Each row is a point. The last column is the point's height on a tilted bowl or saddle (a function of degree 2), plus a little noise. Count its main directions that bend up, bend down and stay straight.

Points, 10 rows:
[[ 0.7 -0.2 -2.2]
 [ 3.2 -4.6 -3.4]
 [ 2.0  0.0 -1.9]
 [-0.9  0.5 -2.7]
 [-2.8  3.4 -4.1]
 [-1.3 -6.5 -0.3]
 [-3.7  3.9 -4.9]
 [ 4.6  1.9  0.0]
 [ 1.7  2.6 -0.1]
 [-6.1 -1.6 -5.8]]
Directions: 1 up, 1 down, 0 straight

Points, 18 rows:
[[-1.8 -0.3 -0.6 -0.6]
 [ 0.2  3.3  5.2  3.6]
 [ 1.3  1.5 -4.8  0.7]
 [ 3.5  3.6  0.1 -0.4]
 [-5.6 -1.7  3.4 -3.7]
 [-7.2  4.2  0.7 -4.6]
 [-1.4 -6.1 -0.2 -5.5]
 [ 3.7 -4.5  0.4 -2.1]
 [ 1.2  0.7  1.0  1.0]
 [ 2.8 -7.0  1.2 -3.4]
 [ 0.3 -1.3  1.5  1.0]
 [-3.5  2.2  0.0 -0.9]
 [ 2.6  1.2  6.7  7.6]
 [-3.6 -3.6 -0.8 -4.6]
 [ 0.4 -1.3 -1.2 -0.7]
 [ 3.2  3.8  2.4  1.2]
 [ 0.0  4.8 -1.3  0.5]
 [ 5.0  3.0  3.7  2.2]]
Directions: 1 up, 2 down, 0 straight

Points (47 x 7):
[[ 7.2 -6.2 -4.7  0.8  1.0 -0.4 -2.3]
 [-1.0 -2.7  0.9  2.7  0.5 -1.2  1.3]
 [-5.6 -1.1 -4.3 -4.5  2.4  2.7  0.3]
 [-1.6 -3.0 -3.5  4.1 -2.6  3.9 -1.5]
 [ 1.2 -2.1  2.7 -1.5  2.5  1.9 -0.2]
 [-1.6  5.5 -1.1 -3.6  0.7 -6.5 -6.5]
 [-3.4 -4.8  4.4  0.0 -0.4  4.3 -2.8]
 [-1.1 -3.9 -0.6  3.9  2.8 -1.3  4.0]
 [ 3.0  2.2  4.6  3.8 -0.5 -3.1 -3.9]
 [-3.3 -2.5 -1.3  2.1  7.5  0.4  3.4]
 [ 2.9 -1.8 -5.2  0.4  5.3 -1.2  1.6]
 [ 5.0 -0.5 -0.2 -3.9 -1.1  8.6  5.8]
 [ 2.0  1.4 -0.2  5.0  0.9 -0.4 -1.6]
 [-2.7  2.9  1.5 -1.5  2.0 -2.1 -3.9]
 [-1.3  1.8  0.5 -4.3 -8.9 -1.7 -4.8]
 [ 2.0  1.9 -0.2  5.9  2.0  2.6 -2.2]
 [ 3.2  0.0  0.5  3.5  2.0  5.8 -0.5]
 [-1.3  0.1  2.7 -2.9  3.2  1.6 -2.2]
 [ 5.5  2.9  0.4 -1.4 -2.9  3.5  4.3]
 [ 5.8 11.2  0.9  2.0 -0.3  2.8 -1.4]
 [-2.6 -0.7 -3.8 -4.2 -6.9 -1.9 -3.5]
 [-4.7  0.0  3.5  1.4  1.7  0.1 -3.3]
 [ 3.0 -2.4  1.1 -0.8 -1.7 -2.0 -0.6]
 [ 1.0  6.1  0.4  1.2 -0.9 -0.7 -3.9]
 [-1.7 -1.2  1.7 -5.0 -2.0 -2.5 -2.4]
 [ 4.7 -0.9  2.3  0.1 -4.8  3.9  2.1]
 [ 2.9  4.3 -1.7  0.3 -3.7 -5.6 -6.1]
 [-0.1 -0.8  2.7  1.3  2.1  1.9 -0.8]
 [-0.9 -2.3  2.6  5.4 -3.4  1.0 -2.0]
 [-1.3 -1.5  4.4 -2.4 -2.0 -1.2 -2.9]
 [ 0.8 -0.4  2.9  2.1  6.7  2.7 -2.5]
 [ 2.8 -3.1 -5.6 -3.1  1.6 -0.9  1.5]
 [-7.8 -0.8 -0.2  0.8  2.1  2.9 -3.5]
 [-6.3 -2.7  3.3 -2.4 -4.6  4.3 -6.6]
 [-2.2 -2.7 -1.1 -5.5  2.6  1.6  0.7]
 [ 5.0 -5.1 -1.5  5.1 -1.1  0.2 -1.1]
 [-4.2  2.6  3.2 -3.7  3.5  1.3 -6.4]
 [ 2.1 -0.3  2.3 -3.7 -1.5  3.9  1.4]
 [ 0.7 -2.1 -1.4 -2.4 -2.2 -3.5 -0.8]
 [ 1.7  2.9  0.9  2.0  6.9  4.0 -4.7]
 [-3.6 -2.1 -4.6 -3.1  0.7 -3.8  2.5]
 [ 2.4  0.1  3.2 -0.2 -2.2 -0.9 -1.3]
 [ 0.4 -1.5 -1.4  2.7 -2.5  2.9 -0.3]
 [ 4.8  3.0  2.1  0.4 -0.7 -3.1 -3.1]
 [ 3.6  1.9  4.3  1.2 -2.6 -1.9 -2.8]
 [ 4.3 -6.2  0.5  1.1  4.7 -4.0  3.5]
 [ 2.2  2.7  1.1  3.7 -3.0  5.0  0.4]]
Directions: 1 up, 4 down, 1 straight

Points:
[[-1.4 -2.7  0.8 -2.5 -0.6  0.9 -0.7  0.6 -1.3]
 [ 0.3  1.9 -1.6 -4.4  5.3 -7.3  5.2 -5.3 -2.9]
 [ 3.6 -5.1  1.6 -1.1  1.5 -1.3  3.4  5.0  2.4]
 [ 3.2 -7.1  0.7  1.7 -0.3  2.2  1.0  5.0 -0.9]
 [ 4.0 -2.3 -0.8 -5.7  2.0  1.9  1.0 -3.9 -3.1]
 [-1.1  0.2 -2.7 -1.1 -6.2  3.3  0.8  0.8 -3.4]
 [-5.3  0.9  3.5  2.0  5.1 -2.8 -2.0 -0.3 -1.0]
 [-1.2  3.6 -5.9 -1.8  0.2  1.5  0.6  1.5  1.8]
 [-1.0 -3.0  4.8 -2.1  8.7  6.4  0.6 -3.7 -6.5]
 [ 2.8  0.9  2.4 -8.8  4.3 -4.1  4.4  6.2  7.3]
 [-1.2 -8.4 -3.1 -1.6  2.3  4.2 -2.4 -1.4  1.6]
 [ 1.9  0.8 -1.3 -0.5 -0.2  2.5 -1.6 -5.2 -2.4]
 [-2.9  0.7  5.8  0.3 -3.7  5.0 -2.7 -2.6 -5.0]
 [ 1.0 -3.7  3.0 -1.1  1.3  4.3 -4.7 -1.7  0.7]
 [ 2.2  1.0  0.8 -0.4 -2.2 -4.1  0.9  3.8  0.6]
 [-1.9 -4.5  0.1  0.1  0.1  0.0 -3.9  0.2  1.2]
 [-1.9  3.5  4.3 -1.4  0.5  3.3  2.1  1.0 -0.5]
 [ 0.2  2.7  2.7  5.8 -5.3  0.0 -2.9  3.2 -7.8]
 [ 1.3  3.5  5.5  1.2 -5.2  1.3 -0.7  3.3 -5.8]
 [ 2.4  0.6  0.1  1.9  1.5  2.0 -4.4 -5.2  0.7]
 [ 0.4 -4.1  0.5 -1.9  0.4 -7.2  5.2 -1.8  0.8]
 [-2.3  2.3 -2.9  3.7  1.6  2.1 -2.6 -3.0  0.7]
 [-3.1  0.8  1.7 -2.2  0.1 -3.0  1.1 -0.3 -1.2]
 [-6.9  4.4 -4.1  2.1  2.8  0.5 -3.3 -5.7 -4.8]
 [ 3.2 -2.4 -5.4 -2.5  3.9  2.9  2.9  5.4  5.0]
 [ 0.2  3.2 -1.6  3.2  0.9 -0.6  0.8  1.0  2.3]
 [-0.8 -1.5 -2.4 -1.9  3.4  0.8  5.1  2.9  1.5]
 [ 1.0 -1.9  2.0  2.7 -4.4  5.9 -1.5 -0.8 -4.4]
 [-5.4  0.4 -0.6  2.9  3.7  4.8  7.9 -0.6 -0.7]
 [ 1.7  5.6 -1.9  2.9  0.0  8.6 -2.8 -1.7  2.6]
 [-1.7 -1.1 -3.6 -7.5  2.8  2.2 -2.4 -5.8 -7.7]
 [-6.6  1.0  3.5  6.4 -0.7  0.6 -3.6  1.2 -2.1]
 [ 1.7  0.1  2.5 -3.3  3.4 -3.4  3.7  4.8  3.9]
 [-2.6  4.5 -1.9 -2.4  3.4 -3.6 -0.2 -3.8 -3.8]
 [ 0.5  7.1  1.4  0.2 -0.6  0.2  2.5  2.9  2.7]
 [-0.7  2.4 -1.4 -1.3  3.8 -6.6 -1.7 -0.4  1.7]
 [-2.4  2.9 -5.7  1.4 -0.3 -3.3  0.1 -2.4  0.2]
 [ 3.3  1.3 -3.0 -2.5  4.7  0.0  0.9  3.6  4.7]
 [ 2.0  0.1  0.1 -1.4  1.3 -2.6 -4.9  0.3  1.6]
 [ 4.4 -2.4  0.0 -1.7  1.1  2.3  2.1  0.4  0.1]
 [-0.7  1.2  0.4  6.8 -1.4  0.7  1.2 -0.2  1.6]
 [-2.3  1.5 -4.4  4.7  0.9  1.3  1.3 -2.7  2.4]
 [-2.3  4.2  2.1  0.8 -1.0  2.1 -1.6 -0.5 -2.1]
 [ 0.1  1.6 -0.3  6.4  0.8 -3.1  0.0  0.5  2.2]
 [ 1.2  5.1 -7.2 -5.2 -1.3  0.2  1.5 -2.7 -0.9]
 [ 0.8 -3.4 -5.3  1.6  3.8  0.7 -0.5 -1.2  3.9]
 [ 3.8  3.0 -3.6  5.6 -3.4  0.8 -1.8  0.0 -0.8]
 [ 3.4 -1.0  1.2 -2.6  4.5 -2.8 -2.7  3.5  6.7]
 [ 1.6  6.0  4.5 -4.1 -2.9  5.3 -0.5 -2.6 -3.5]
 [-0.2 -0.7 -3.7 -3.5 -1.9 -1.8  3.1 -3.8 -2.8]
 [ 1.4 -0.5 -0.6  7.0  0.1  3.1 -0.1 -9.9  1.5]
 [ 7.9  7.9 -1.7  1.8 -5.0  0.7  3.4 -1.7  3.4]
 [-5.5  3.5 -2.0 -1.6 -2.6 -1.4 -0.2  0.5 -2.2]
 [ 2.6  3.8  1.6 -0.1  1.9  3.2  1.9 -1.5  0.9]
 [-1.2  4.2 -5.8  3.1  1.8  1.5 -1.7  4.8  2.0]
 [ 3.8  1.7  1.9 -1.0  2.7 -1.2  6.8  4.4  3.4]
 [-3.6  0.7 -3.9 -4.6  0.0 -6.3 -1.0  0.4  1.1]
 [ 1.5  5.3  0.2  0.8  0.1 -1.3  3.2  3.8  3.5]
 [-1.3  1.1 -1.6 -5.8  0.8 -5.9  0.9 -0.5  1.3]
 [-1.7 -6.7  0.0  7.8  3.6  1.5  2.3 -1.4  1.1]
 [-4.0 -5.4  0.3  0.8 -3.5 -3.4  0.0 -1.4 -3.8]
 [ 1.5  4.3 -0.8 -0.2  4.1  1.0 -4.0  0.7 -0.3]
 [ 4.5  3.1  1.6 -1.0  5.4 -7.1 -0.3 -0.7  4.0]
 [-3.6 -2.9 -5.3  0.5  5.6 -1.4  1.1 -4.2 -1.0]
 [ 2.4  0.3 -2.5 -0.6 -1.4 -0.1 -1.4  0.0  0.0]
 [-2.5  1.1 -0.3  1.3 -3.8 -3.0 -3.2  0.4 -4.9]
 [ 5.4  0.0 -3.8  0.0 -4.8  0.0  3.1  6.0  0.9]
 [-3.2 -2.2 -2.3  0.3  0.6  0.7 -1.4 -3.9 -1.9]
 [-1.9  1.6 -4.8  2.9 -1.6 -2.4  5.5 -2.4  2.9]
 [-2.8 -5.3  1.3  2.4 -1.6 -2.1  3.1  0.6 -2.3]
 [-0.4 -6.5  0.9  1.1  1.8 -1.2  3.7 -0.8 -1.6]
 [-3.6  1.6  0.8  0.9 -2.8 -6.6 -0.4  0.7 -2.4]
 [ 3.9  3.0 -1.3 -0.6  2.5  1.1 -3.0  4.2  1.9]
 [ 5.5 -4.4  2.4 -2.6 -1.7  1.1  3.2  4.0 -1.8]
 [-0.7  5.5  0.7 -0.3 -2.9  2.6  0.2 -4.8 -1.9]
 [-5.1  1.8 -0.4  5.4  3.8 -0.2  4.8  0.6  2.5]
 [-0.1  1.4 -5.5 -6.2  5.0 -4.9  4.9  3.6  7.4]]
Directions: 2 up, 3 down, 3 straight

Points (67 x 9):
[[-1.2  4.0 -2.0  1.2 -5.8  4.1  2.0  2.0  1.9]
 [ 0.9 -0.1  0.5  0.0 -1.9  1.3  2.8  0.1 -0.5]
 [ 4.5  7.4 -0.1 -0.5 -1.4 -4.8 -2.1 -1.0  3.3]
 [ 1.5 -2.4 -1.8 -3.1 -1.4  0.6  0.5  1.9 -1.3]
 [ 1.8  1.4 -5.3  3.6 -4.1 -3.9 -3.7 -1.6  7.1]
 [-6.1  1.0  1.2 -2.8  5.0 -1.6  4.4  6.6  5.1]
 [ 0.5 -2.8 -0.8  1.7  3.6 -4.3  3.3 -2.0  3.7]
 [ 1.3 -4.9  0.6  0.9  1.3 -0.5  8.2 -0.1  2.5]
 [-2.2 -2.4  0.5 -1.8 -1.4 -5.6 -4.6 -7.1  6.7]
 [-0.7 -3.5 -0.6  4.6  1.6 -4.6  1.7  4.4  0.8]
 [-2.5  1.1  2.3  0.4 -1.2  0.0 -1.0 -2.4  0.4]
 [ 3.6  3.1  5.3 -0.4 -1.1  0.8 -1.1  0.3 -2.4]
 [-2.8 -2.3 -1.0  1.2  1.1 -0.8  1.2  4.3  1.4]
 [ 1.3  0.2 -3.6  1.5 -5.4  1.3 -0.4 -4.9  3.3]
 [ 0.7  3.3  2.6  0.2  4.2 -0.4 -3.5  3.8  3.2]
 [-0.5 -0.7 -0.4  2.3  2.2 -0.5 -0.7  6.1  0.8]
 [ 0.1  1.1 -5.3  2.2  0.8  0.3 -0.6 -1.7  4.7]
 [-6.3  3.3  3.5 -1.6 -1.4  1.8 -0.7  1.8  0.0]
 [ 2.5 -3.2  4.4  2.1  0.9 -1.3 -1.9  8.4  0.6]
 [-0.3  0.9  8.9 -6.7  2.8  0.4 -3.1  0.6  0.6]
 [-3.9 -4.3  3.5 -4.3  2.5  0.1  3.4 -0.6  2.8]
 [ 1.9 -1.6 -1.2  3.2  2.0 -3.8  6.3 -3.3  3.9]
 [ 3.7  2.8  3.4  3.5 -1.6  1.6 -4.3  4.2 -0.3]
 [-1.1  3.9  3.9  4.9  1.8 -1.7 -2.7 -1.9  0.6]
 [-1.7 -1.7  2.6 -0.9 -0.4  2.8  0.7  0.1 -0.4]
 [-0.5 -3.0 -5.0  8.4 -2.5  5.5  3.3  4.3  0.5]
 [ 3.3 -0.9  2.7 -1.4  7.3  5.2 -3.9 -3.4  5.5]
 [-2.4  2.2  4.2 -4.9 -2.3  1.4  4.1 -2.3 -3.3]
 [ 3.9  5.6 -3.6  2.8  0.1 -1.1  4.8  0.0  4.2]
 [-1.0 -6.9  4.1  6.0 -2.4 -2.3  2.3 -0.9  2.0]
 [ 3.5 -7.4  1.7  2.8 -3.9 -4.0 -0.9  1.4  1.6]
 [-1.8  0.1 -4.3  3.0  1.5  2.4  2.2 -1.1  3.6]
 [-0.6 -0.2  0.3 -1.1 -2.9 -3.7 -3.9 -2.5  2.4]
 [ 1.7 -1.6  2.0 -1.8  1.9 -1.7  0.1 -1.4  1.4]
 [-4.0 -1.1 -5.4 -1.0  1.3 -2.4  1.1 -2.8  6.7]
 [-2.5 -2.4  4.3 -4.6 10.7  4.5  4.1 -0.8 10.5]
 [-2.5 -5.2 -2.2 -1.4  7.3 -3.1 -1.2 -4.4  8.5]
 [-0.2 -0.3 -0.9 -0.9 -5.3 -2.0  0.0 -4.7  1.6]
 [ 0.1 -2.3 -6.1 -2.1 -2.1 -0.8 -4.8 -0.1  4.0]
 [ 3.4 -4.8  5.6  1.2 -1.5  2.6 -0.8  1.5 -2.0]
 [-2.2 -2.8 -1.1  4.4 -2.0 -2.3 -1.1  5.2  1.9]
 [ 3.4  6.0  3.7 -2.2 -1.6  4.3 -2.3  4.8 -2.2]
 [ 3.8 -1.9 -4.1 -0.6 -4.3  0.2 -0.1  0.9 -0.2]
 [ 2.5  6.1  1.9  3.6 -0.8  2.5 -2.3 -0.2 -0.1]
 [-5.4  0.4  8.6  1.8 -0.4 -3.1  1.9 -1.8  0.1]
 [ 2.9 -1.4  2.0 -1.1 -3.8 -0.4  0.9 -7.0  0.0]
 [ 1.2  1.0  1.3 -5.1 -2.8 -4.6  0.4  2.8 -1.4]
 [-3.1  1.3  0.4 -1.7 -5.2  3.6 -0.9 -4.5 -0.9]
 [ 5.8 -2.3  4.3  0.4  2.1  1.1 -3.8 -1.0  0.2]
 [-4.8 -4.8  5.5  0.4 -0.1  1.2 -1.9  6.3  2.5]
 [-1.5  1.1  4.4 -4.4  1.3 -3.1 -0.4  0.7  0.7]
 [-1.5 -1.1  0.1 -1.5  2.2 -0.1 -3.1  5.0  1.8]
 [ 3.2  1.4 -1.5  1.2  3.1  0.8  1.1  3.1  0.7]
 [-2.5 -6.8  8.6  1.3  0.7  0.1  1.3  2.7  3.1]
 [-2.1 -0.5 -3.3  5.0  1.5 -0.4 -0.4 -0.8  2.3]
 [ 7.3  0.6 -1.8  2.4 -3.2  3.9  5.3 -3.0 -0.3]
 [ 1.2  0.5  1.7 -0.9  3.4 -0.5 -5.1 -0.1  3.4]
 [-0.6 -7.0  4.1 -4.4 -0.4  9.1  3.1  2.9 -1.5]
 [ 2.4  1.0  1.0 -2.1 -2.4  1.2  0.2  0.8 -2.2]
 [-2.2  3.0  0.8 -0.8  2.6 -1.7 -0.6  6.4  3.2]
 [-0.5 -3.6  2.6 -5.6 -3.3  0.3 -1.3 -2.1 -3.1]
 [ 2.8 -2.6 -0.6 -0.6 -2.3  7.0  1.0 -5.5 -0.1]
 [ 0.7 -1.6 -2.0  3.4 -1.5 -1.4 -1.6 -3.6  3.0]
 [ 5.4  0.7  2.4  2.0 -1.1  2.1  2.9  1.0 -2.3]
 [ 0.5  0.4 -0.7  8.7 -3.0 -3.4  1.8 -1.7  1.4]
 [-0.2 -1.6 -1.1  3.7 -4.4 -4.5  4.9 -2.5  4.3]
 [ 5.2  2.2 -5.1  0.4  5.1  1.9  0.6  7.0  1.4]]
Directions: 5 up, 2 down, 1 straight

Points:
[[ -7.4  -5.6  -2.9  -2.7  -1.5   1.0  -0.5  -1.4  -3.4]
 [ -2.9  -3.4   2.2   4.3  -4.3   1.9   3.1  -2.4  -5.5]
 [  3.0  -0.6   0.4  -1.4  -1.9   4.8   2.2   0.3   1.6]
 [  1.2  -1.2  -2.5  -1.0  -4.9  -5.5   0.1  -1.3   2.8]
 [  1.8   1.5   0.6  -4.7  -2.5   2.0  -0.4  -1.1   2.0]
 [  2.4   2.1  -2.3   1.5  -2.0   1.0   5.1   2.9   3.2]
 [ -3.7  -0.7   3.3  -7.6  -0.4  -5.7  -1.3  -1.0   0.6]
 [  2.9   3.3   0.1  -1.3  -1.1   0.7   5.3   0.7   0.9]
 [ -2.2  -1.4  -0.1   0.8  -0.1   0.5   3.5   3.1   0.5]
 [ -2.8  -1.3  -0.2   1.0  -5.5  -0.6   1.3  -4.2  -2.5]
 [ -0.5  -1.2   0.6  -4.5   7.0   3.0   2.9  -3.7  -5.6]
 [ -1.5   3.4   2.5  -1.7   3.2   9.7   0.8  -1.6  -2.3]
 [ -5.3  -1.7  -1.2  -0.5  -0.8  -0.4  -0.5  -2.4  -3.0]
 [  2.7   7.4  -0.7  -0.4  -4.0  -1.7  -6.0  -2.6   0.0]
 [ -3.8  -1.0  -5.7  -7.3   7.2   0.0  -2.5   2.1   2.3]
 [  2.3  -2.5  -2.6   0.5   0.3   2.1  -1.5  -0.7   1.4]
 [  2.6   4.8   0.5  -5.9   0.8  -2.7   3.3   1.8   2.4]
 [ -0.6   0.9   1.5  -0.7  -2.7  -0.3   2.1  -0.3  -1.1]
 [ -2.2   2.2   3.8  -7.9   3.3   8.4  -2.1  -1.5  -3.2]
 [ -0.6   2.1  -2.4  -1.5  -1.1   6.6   1.5  -1.0   2.0]
 [  4.2  -3.9  -1.8   4.9  -6.9   1.5  -2.7  -1.7  -3.1]
 [  0.2  -2.7 -10.8  -3.4  -2.3   1.6  -3.6  -0.8   5.0]
 [ -5.0  -1.1   3.1   6.2   0.3   0.7   5.9   0.3  -8.0]
 [ -2.2  -0.7  -2.4  -2.4  -2.9  -6.5   3.9   4.9   3.5]
 [ -3.5  -0.3   0.0  -0.2   6.6  -0.1  -3.4   2.2  -0.2]
 [ -0.3   0.5   2.4   1.6  -3.5   1.9   2.7  -3.5  -2.5]
 [  3.6  -4.3  -2.9  -1.0  -3.2  -0.1  -4.8  -0.9   1.4]
 [  0.7   5.4   2.6  -3.4  -0.9   5.2  -0.6   0.6  -0.9]
 [  3.0   3.5   4.7   1.1  -2.3   0.9  -4.0  -3.9  -2.3]
 [  4.3  -0.4  -0.8  -0.4   0.0   1.7  -1.2  -1.6   1.3]
 [  2.7   0.2  -1.5  -3.4   3.5   5.2   2.5  -1.0   0.6]
 [ -0.8  -2.3  -0.5  -1.4  -3.3   1.9   2.8  -0.7   0.2]
 [  2.9   0.3   0.1  -2.2   0.2   2.4  -4.1  -0.1   2.0]
 [  2.9   1.0   6.9  -3.7   0.6  -3.3   5.0  -7.4  -1.8]
 [  1.0   4.0  -2.6  -4.5   6.7   0.8   0.0   1.8   1.2]
 [  2.1   1.4   0.3   1.0  -1.2   6.2  -1.6   2.6   1.5]
 [ -4.8  -9.8   0.1  -2.3  -2.5   5.6  -0.5  -0.3  -6.5]
 [ -1.8  -4.8  -3.0   1.3  -1.4   3.3   6.0  -4.4  -0.3]
 [ -1.0  -1.1   1.8   1.1  -3.0   4.4  -2.9  -4.4  -3.0]
 [ -4.8   5.4   0.4   3.9   7.6   1.8   1.9  -2.5  -9.9]
 [  0.0   7.5   2.9   2.5   1.1  -0.2  -2.8   0.4  -4.6]
 [  5.3  -1.8  -0.7   1.5   0.4   3.8  -1.3  -3.7  -0.9]
 [  2.1  -4.2  -2.2   2.0  -0.5   6.3   1.3   2.0   3.9]
 [  1.6   0.1  -0.7   2.1  -7.0  -1.4  -3.0  -4.4  -1.6]
 [  1.2   3.5   3.4  -1.1  -2.0  -0.3   0.1  -9.3   0.7]
 [  1.3   4.3  -2.6  -3.1   0.2  -4.9   0.6   0.6   3.4]
 [  2.0  -1.2  -6.4  -4.1   1.5  -0.9  -3.9   2.0   6.6]
 [ -0.5   7.6   1.9   0.2   1.2   2.3   1.7   0.8  -3.8]
 [  3.2  -4.2  -2.2   0.5  -0.4  -0.7  -0.9   1.1   2.8]
 [ -2.2   1.3  -3.4   0.8   0.3  -2.2   0.5  -1.4  -0.3]
 [ -1.3   1.6  -1.5   4.4   1.4  -4.2   2.5  -1.8  -4.4]
 [  0.1   2.6   0.9   6.4   0.3   1.1   1.8  -2.2  -4.5]
 [  1.3  -3.4  -2.6  -0.2   0.7  -2.3   0.3  -1.4   0.8]
 [  3.7   1.6  -2.0   1.9   3.1  -4.7  -1.2  -2.4  -0.7]
 [ -2.5   1.7  -4.3  -1.9   1.4   0.7  -4.2  -1.0   1.7]
 [  3.1   5.9  -0.6   3.0   1.6   2.8   0.4  -0.4  -1.7]
 [  1.9   5.3   1.8   1.8  -3.4   1.9  -2.7  -5.2  -1.8]
 [  0.0   0.5   3.2   0.9   2.1  -3.0  -6.1   4.4   3.2]
 [  2.1  -1.6  -0.4  -4.2  -0.4   3.9  -0.8  -5.9   0.4]
 [ -7.9   5.3  -5.4   2.4   3.1   2.4  -4.0   1.3  -0.9]
 [-10.5  -3.3  -0.7   5.3   4.2   4.2  -1.9   3.9  -1.5]
 [ -1.5   1.0  -1.3   2.8   2.6   1.4   2.9  -5.6  -4.0]]
Directions: 2 up, 4 down, 2 straight
